Rows are points. The ring and each string are closed loops that go straight from each point to the next, and from the last back to the first. Before rounding, they use only three directions, however many columns there are. Count how often each string passes through the ring. Passing back the other way cancels.

Ring:
[[ 3.2  4.9 -4.1 -2.2]
 [ 0.3  6.6 -3.0 -0.9]
 [-3.7  4.9  0.2  2.5]
 [-3.6 -1.3  1.3  4.8]
 [-1.6 -4.1  0.0  4.5]
 [ 3.7 -4.3 -3.1  1.0]
 [ 5.6 -0.9 -4.1 -1.5]]
String:
[[-1.5 -4.3 -5.8  3.9]
 [ 2.6 -7.5 -3.8  2.8]
 [ 4.0 -7.6 -1.6  2.1]
 [ 3.2 -4.4  1.9  1.8]
 [ 0.9 -0.6  0.0  1.6]
 [-2.4 -0.7 -3.5  3.4]
 [-5.6 -2.1 -0.9  6.1]
 [-5.8 -2.4  0.3  6.4]
 [-3.3 -1.5 -3.4  4.3]
 [-1.5 -1.8 -3.1  3.3]]
Times through: 1
String, 25 rows:
[[ 4.4 -6.5 -5.0  1.2]
 [ 6.0 -5.1 -1.4  0.0]
 [ 5.7 -5.2 -1.6  0.2]
 [ 5.0 -7.0 -4.2  1.1]
 [ 5.6 -8.3 -2.7  1.3]
 [ 4.1 -5.0 -0.1  1.2]
 [ 3.0 -3.0  0.7  1.3]
 [ 1.6 -1.1  0.0  1.4]
 [-0.8 -2.4 -3.0  3.1]
 [-3.7 -6.2 -4.3  6.1]
 [-2.4 -6.8  1.1  6.1]
 [-0.9 -4.5  3.6  4.5]
 [-3.9 -5.0  1.0  6.3]
 [-5.4 -4.1 -2.1  6.7]
 [-3.1 -1.9 -2.3  4.3]
 [-5.4 -3.9 -2.9  6.5]
 [-4.6 -6.6  1.5  7.3]
 [ 0.2 -3.7  3.3  3.5]
 [ 1.8 -2.9  3.4  2.2]
 [ 0.0 -8.3  1.4  5.1]
 [ 0.0 -8.7 -1.9  5.0]
 [ 3.7 -6.4  1.6  2.2]
 [ 3.5 -2.6  1.2  0.8]
 [ 0.9 -1.7 -3.3  1.8]
 [ 1.2 -4.4 -6.5  2.3]]
Times through: 2

Ring:
[[ 3.0 -4.9 -1.6 -1.8 -4.1  4.2 -1.5 -1.3 -2.0]
 [ 3.4  1.5 -3.2 -1.8 -0.6  0.7 -0.8  4.1  0.0]
 [ 1.1  6.1  1.4 -2.7  3.3 -1.4 -0.6  7.1  2.2]
 [-1.5  7.0  5.1 -3.1  5.2 -1.8  0.0  6.8  3.3]
 [-4.2  1.7  6.3 -2.5  3.3  0.7  1.0  1.2  2.3]
 [-2.9 -3.0  5.4 -2.3  0.0  3.2  0.2 -2.1  0.3]
 [ 0.6 -6.0  2.4 -2.2 -3.5  4.9 -1.4 -3.1 -1.7]]
String, 30 rows:
[[-2.6  6.5  2.1 -2.1  5.2 -2.1  1.8  5.6  3.5]
 [-4.4  9.7  7.1 -3.1  8.1 -3.4  1.5  7.8  5.1]
 [-3.3  8.0 12.3 -4.4  7.0 -1.8 -1.3  7.2  4.1]
 [-2.0  4.3  9.0 -3.7  4.1  0.0 -1.3  4.5  2.5]
 [-1.5  1.8  3.5 -2.4  2.0  0.7  0.2  2.4  1.5]
 [-3.4  2.0  0.8 -1.4  2.8 -0.1  2.5  1.5  2.3]
 [-6.0  3.7  3.9 -1.7  5.1 -0.9  3.4  1.8  3.6]
 [-5.7  3.2  4.0 -1.7  4.7 -0.6  3.1  1.6  3.3]
 [-5.6  4.7 10.8 -3.4  5.9 -0.5  0.6  3.2  3.7]
 [-3.7  4.0 10.6 -3.8  4.7  0.1 -0.7  3.6  2.9]
 [-1.1  1.8  5.7 -3.0  2.0  1.0 -0.9  2.7  1.4]
 [-2.0  0.9 -1.0 -1.2  1.4  0.5  2.1  1.2  1.5]
 [-4.6  4.9  2.7 -1.7  5.1 -1.5  2.9  3.4  3.6]
 [-4.4  7.4  6.5 -2.8  6.7 -2.3  1.6  5.8  4.3]
 [-2.5  9.2 13.3 -4.9  7.4 -2.1 -2.2  8.6  4.2]
 [-0.6  4.7  8.0 -3.8  3.6 -0.1 -1.8  5.5  2.2]
 [-0.1  4.8  8.4 -4.0  3.5 -0.1 -2.3  5.8  2.1]
 [ 0.1  7.0  8.7 -4.2  4.8 -1.2 -2.4  7.8  2.8]
 [ 0.0  3.5  3.3 -2.8  2.4  0.0 -0.6  4.5  1.7]
 [-0.3  1.3 -0.1 -1.8  1.0  0.6  0.7  2.4  1.1]
 [ 0.1  3.0  0.5 -2.1  1.9 -0.1  0.3  4.0  1.5]
 [-0.1  3.1 -2.9 -1.3  1.8 -0.6  1.7  3.7  1.7]
 [ 0.4  4.9 -3.5 -1.3  2.6 -1.5  1.7  5.4  2.1]
 [ 1.7  9.0  0.0 -2.7  4.7 -3.1 -0.3  9.7  3.1]
 [ 1.9  8.4  4.7 -3.8  4.5 -2.1 -2.1  9.5  2.7]
 [ 1.2  5.9  5.9 -3.8  3.5 -0.8 -2.2  7.3  2.1]
 [ 0.2  3.3  2.7 -2.7  2.2  0.0 -0.5  4.4  1.6]
 [-0.6  3.0 -0.8 -1.7  2.1 -0.4  1.3  3.6  1.8]
 [-1.4  8.0  1.1 -2.2  5.5 -2.9  1.5  7.4  3.7]
 [-2.0  7.8  2.6 -2.4  5.7 -2.7  1.3  7.0  3.8]]
Times through: 4
String, 17 rows:
[[-1.7 -2.0 10.9 -3.9  0.4  3.5 -2.7 -0.4  0.2]
 [-0.7 -2.0  3.2 -2.3 -0.5  2.7 -0.5 -0.3  0.0]
 [-0.5 -4.5 -1.0 -1.2 -2.3  3.5  0.8 -2.6 -0.8]
 [ 1.1 -8.4 -3.9 -0.7 -5.5  5.4  0.4 -5.2 -2.6]
 [ 4.8 -8.9 -0.5 -2.2 -7.1  6.6 -3.4 -3.6 -3.9]
 [ 3.7 -3.1  1.8 -2.8 -3.1  3.7 -3.2  0.8 -1.7]
 [ 1.9 -0.2  2.9 -2.9 -0.6  2.1 -2.1  2.4 -0.2]
 [ 0.7 -0.1 -2.7 -1.3 -0.4  1.2  0.8  1.5  0.3]
 [ 1.3  1.2 -4.1 -1.2  0.0  0.4  1.1  2.8  0.6]
 [ 1.2  3.8 -5.3 -1.0  1.5 -1.1  1.7  4.8  1.5]
 [ 1.7 10.1  4.7 -3.8  5.6 -3.1 -1.9 10.9  3.4]
 [-0.1  8.1  8.2 -4.1  5.4 -1.9 -2.1  8.6  3.2]
 [-1.0  4.5  6.1 -3.3  3.5 -0.3 -0.9  5.0  2.3]
 [-2.0  2.6  1.7 -1.9  2.6  0.0  1.3  2.7  2.0]
 [-5.3  3.1  1.0 -1.1  4.2 -0.9  3.9  1.5  3.2]
 [-6.5  1.5  6.5 -2.1  4.2  0.4  2.6 -0.1  3.0]
 [-4.6 -1.0 11.1 -3.4  2.2  2.6 -0.6 -0.9  1.4]]
Times through: 3
